Each point is reached from the start by the listed moves, each made 0, 1 or 2 times, or once backwards (-1), plus a little noise. Is the number of moves made odd or even? Then give how often each move was made.

Moves:
(1): |  .25 | -.05 | -.15 |  .09 | -.07 | -.04 |
(2): |  .26 |  .63 | -.06 |  .13 | -.19 |  .08 |
(3): |  .01 | -.05 |  .13 |  .13 |  .02 | -.18 |
Start: | -.17 | -.13 |  .10 |  .21 | -.08 | -.09 |
Points:
| -.17 | -.88 |  .28 |  .44 |  .06 | -.54 | => even (1, -1, 2)
|  .88 |  .94 | -.07 |  .91 | -.57 | -.37 | => even (2, 2, 2)
| -.15 | -.91 |  .13 |  .27 |  .02 | -.37 | => odd (1, -1, 1)

Moves:
(1): |  .09 |  .03 |  .15 |  .18 | -.12 | -.01 |  .11 |  .05 | -.13 |  .10 |  .00 |
(2): |  .08 |  .16 | -.10 |  .15 | -.09 | -.10 | -.22 | -.03 | -.01 | -.04 |  .02 |
(3): | -.08 |  .10 |  .19 | -.05 | -.05 | -.11 | -.06 | -.05 | -.08 |  .05 | -.01 |
(4): | -.15 | -.03 | -.01 |  .16 |  .14 |  .08 |  .06 | -.02 |  .02 |  .07 | -.05 |
(5): |  .07 | -.03 |  .01 | -.07 |  .14 | -.03 |  .05 | -.10 | -.01 | -.08 |  .09 |
(6): |  .07 | -.01 |  .19 | -.07 |  .07 |  .21 | -.04 |  .03 |  .00 | -.03 | -.03 |
(7): | -.06 |  .14 | -.01 | -.06 | -.02 |  .04 |  .10 | -.14 |  .08 | -.01 |  .03 |
(8): | -.04 |  .04 |  .06 |  .01 |  .00 | -.06 |  .11 |  .08 |  .08 | -.10 |  .02 |
(9): |  .08 | -.09 |  .05 | -.01 |  .02 | -.06 | -.04 |  .03 |  .16 |  .05 |  .01 |
(10): | -.02 |  .15 |  .00 |  .01 |  .06 |  .06 |  .05 |  .15 | -.07 |  .17 |  .04 |
(11): |  .00 | -.03 |  .01 | -.02 | -.02 |  .05 | -.01 |  .02 |  .02 | -.03 |  .21 |
Start: | -.07 |  .09 |  .01 | -.06 |  .05 |  .02 |  .11 |  .14 | -.08 |  .09 |  .03 |
Points:
|  .49 |  .44 |  .22 | -.17 |  .14 | -.36 | -.08 |  .02 |  .38 | -.34 |  .16 | => even (0, 2, 0, -1, 2, 1, 1, 2, 2, 0, -1)
|  .12 |  .41 |  .11 |  .17 |  .31 | -.38 | -.22 | -.29 |  .20 |  .08 |  .03 | => even (0, 2, 1, 1, 2, 0, 1, 0, 2, 0, -1)
| -.08 |  .75 |  .59 |  .52 |  .39 |  .32 |  .00 |  .40 | -.33 |  .42 |  .10 | => even (1, 2, 1, 2, 1, 2, 0, 1, 0, 2, 0)
| -.67 |  .52 |  .28 |  .01 | -.05 | -.46 |  .46 | -.27 |  .17 | -.09 | -.14 | => even (0, 0, 2, 1, 0, -1, 2, 2, 0, -1, -1)
| -.06 |  .94 |  .02 | -.20 | -.12 | -.07 | -.04 | -.01 | -.28 |  .49 |  .02 | => odd (0, 1, 1, -1, 0, 0, 2, -1, 0, 2, -1)
|  .33 | -.14 |  .45 | -.11 |  .17 |  .44 |  .61 | -.04 |  .18 |  .32 |  .37 | => even (2, -1, -1, 0, 1, 1, 2, -1, 2, 0, 1)

Moves:
(1): |  .03 | -.03 | -.04 |  .04 |  .07 |  .03 | -.03 | -.02 |  .10 |  .08 |  .01 |  .04 |  .07 |  .04 |  .02 |  .12 |  .09 |  .01 | -.13 | -.06 |
(2): |  .01 |  .06 |  .02 |  .04 |  .02 | -.02 |  .06 |  .00 |  .11 | -.08 | -.05 |  .00 | -.01 | -.05 |  .08 | -.07 |  .02 | -.01 |  .04 | -.03 |
(3): |  .09 |  .03 |  .19 |  .06 |  .04 |  .00 | -.02 |  .02 |  .08 | -.02 |  .01 | -.07 | -.05 |  .06 | -.12 | -.03 | -.03 |  .13 |  .08 | -.08 |
(4): | -.02 | -.03 | -.06 |  .02 | -.03 | -.01 |  .05 |  .01 |  .02 | -.08 |  .02 |  .10 |  .01 |  .05 |  .03 |  .03 |  .01 |  .02 |  .00 |  .10 |
(5): | -.02 | -.03 | -.11 |  .07 |  .12 | -.07 |  .03 | -.04 | -.04 |  .01 | -.01 | -.06 | -.01 |  .01 | -.15 |  .06 |  .10 | -.05 |  .06 | -.02 |
(6): | -.05 |  .07 |  .08 |  .05 | -.03 |  .09 | -.03 |  .18 |  .04 | -.01 | -.02 |  .02 | -.07 | -.05 |  .06 |  .07 |  .06 | -.03 | -.02 |  .02 |
(7): |  .10 | -.12 |  .15 | -.02 |  .00 | -.05 |  .01 |  .00 |  .09 | -.01 |  .07 |  .01 | -.11 | -.11 |  .05 | -.05 |  .02 |  .00 | -.01 |  .11 |
(8): | -.17 |  .04 |  .07 |  .02 |  .06 | -.09 |  .09 |  .20 |  .04 |  .06 | -.02 |  .06 |  .09 |  .04 | -.02 | -.05 | -.01 | -.11 | -.05 |  .15 |
(9): | -.07 |  .02 | -.12 | -.06 | -.01 | -.14 | -.04 |  .03 |  .10 |  .02 |  .11 |  .02 | -.04 | -.06 |  .11 |  .07 | -.02 |  .06 | -.01 |  .02 |
(10): |  .05 |  .07 | -.06 | -.04 |  .00 | -.04 |  .03 | -.02 | -.02 |  .13 | -.03 | -.05 |  .07 | -.02 | -.02 |  .05 |  .04 |  .00 |  .04 |  .11 |
(11): | -.02 | -.03 | -.04 | -.03 |  .07 | -.06 | -.02 |  .04 |  .00 | -.03 |  .05 |  .00 | -.07 |  .07 |  .10 | -.09 |  .01 |  .04 |  .04 |  .08 |
(12): | -.01 |  .04 | -.09 | -.01 |  .07 |  .01 | -.01 | -.08 |  .01 |  .02 | -.13 |  .07 | -.09 | -.03 | -.06 | -.01 | -.04 |  .09 | -.03 | -.03 |
(13): | -.06 |  .05 |  .06 | -.04 |  .08 |  .07 | -.05 | -.07 | -.03 |  .04 |  .04 | -.03 |  .09 | -.02 | -.05 |  .00 |  .05 |  .03 |  .12 |  .06 |
(14): |  .02 | -.06 | -.06 | -.01 | -.03 |  .06 | -.01 |  .09 |  .13 |  .06 |  .01 |  .09 | -.08 |  .08 | -.02 | -.04 | -.04 | -.13 |  .03 | -.08 |
(15): | -.07 | -.06 |  .01 |  .03 | -.07 |  .03 |  .04 | -.05 | -.03 |  .08 |  .09 | -.06 |  .00 |  .03 |  .01 | -.04 |  .07 |  .04 | -.02 |  .04 |
(16): |  .01 | -.02 | -.04 | -.21 |  .02 | -.09 |  .12 | -.04 |  .00 | -.01 | -.01 | -.03 | -.08 |  .05 |  .04 | -.01 |  .14 |  .04 |  .01 |  .01 |
(17): |  .02 | -.06 |  .08 | -.03 | -.15 | -.14 | -.03 |  .02 |  .01 |  .10 |  .10 |  .12 | -.12 |  .03 |  .01 | -.13 |  .12 | -.07 |  .03 | -.09 |
(18): |  .00 | -.09 | -.02 | -.06 | -.05 | -.05 | -.07 |  .05 | -.03 |  .09 | -.08 |  .03 |  .07 |  .00 | -.06 | -.03 |  .14 |  .07 |  .06 | -.03 |
(19): | -.02 | -.08 | -.06 |  .01 |  .01 | -.01 |  .10 |  .05 | -.11 |  .08 | -.14 |  .11 |  .05 |  .04 |  .08 |  .13 | -.01 | -.04 |  .02 | -.10 |
(20): | -.01 | -.05 |  .06 |  .04 | -.08 | -.07 | -.06 | -.09 |  .05 |  .02 | -.09 | -.03 |  .01 |  .10 |  .00 |  .03 |  .03 | -.09 | -.02 |  .01 |
Start: |  .06 |  .07 | -.03 |  .22 | -.07 | -.12 | -.02 |  .13 | -.07 | -.09 | -.01 | -.07 | -.06 | -.08 | -.11 |  .24 | -.15 | -.09 |  .17 |  .03 |
Points:
|  .02 | -.36 | -.08 | -.13 | -.07 | -.45 |  .51 |  .02 | -.27 | -.43 |  .47 |  .00 | -.94 | -.25 |  .60 | -.11 |  .44 |  .10 |  .34 |  .36 | => odd (-1, 1, -1, 1, 1, 1, 2, -1, 0, -1, 2, 0, 0, -1, 2, 2, 1, -1, 1, -1)
| -.13 | -.11 |  .02 |  .03 | -.15 | -.71 | -.17 |  .70 |  .64 |  .64 | -.27 |  .45 | -.29 |  .22 | -.41 |  .47 |  .32 |  .07 | -.22 | -.23 | => even (2, -1, 2, 0, 0, 1, 0, 2, 2, 0, -1, 2, -1, 1, 0, 1, 1, 2, 0, 1)
|  .09 |  .13 |  .15 |  .29 |  .16 | -.39 | -.02 |  .35 |  .23 | -.13 |  .00 |  .14 | -.44 | -.62 |  .27 | -.10 | -.47 |  .24 | -.09 |  .34 | => even (0, 1, 0, -1, -1, 0, 2, 1, 1, 0, 1, 2, -1, -1, 0, -1, 0, 0, 0, -1)
| -.36 | -.23 |  .33 |  .11 | -.33 | -.83 |  .44 |  .58 | -.02 | -.21 |  .15 |  .08 | -.39 |  .90 |  .10 | -.05 |  .03 | -.28 |  .23 |  .30 | => even (-1, -1, 2, 2, 0, 0, -1, 2, 0, -1, 2, -1, -1, 0, 1, 2, 1, -1, 1, 2)
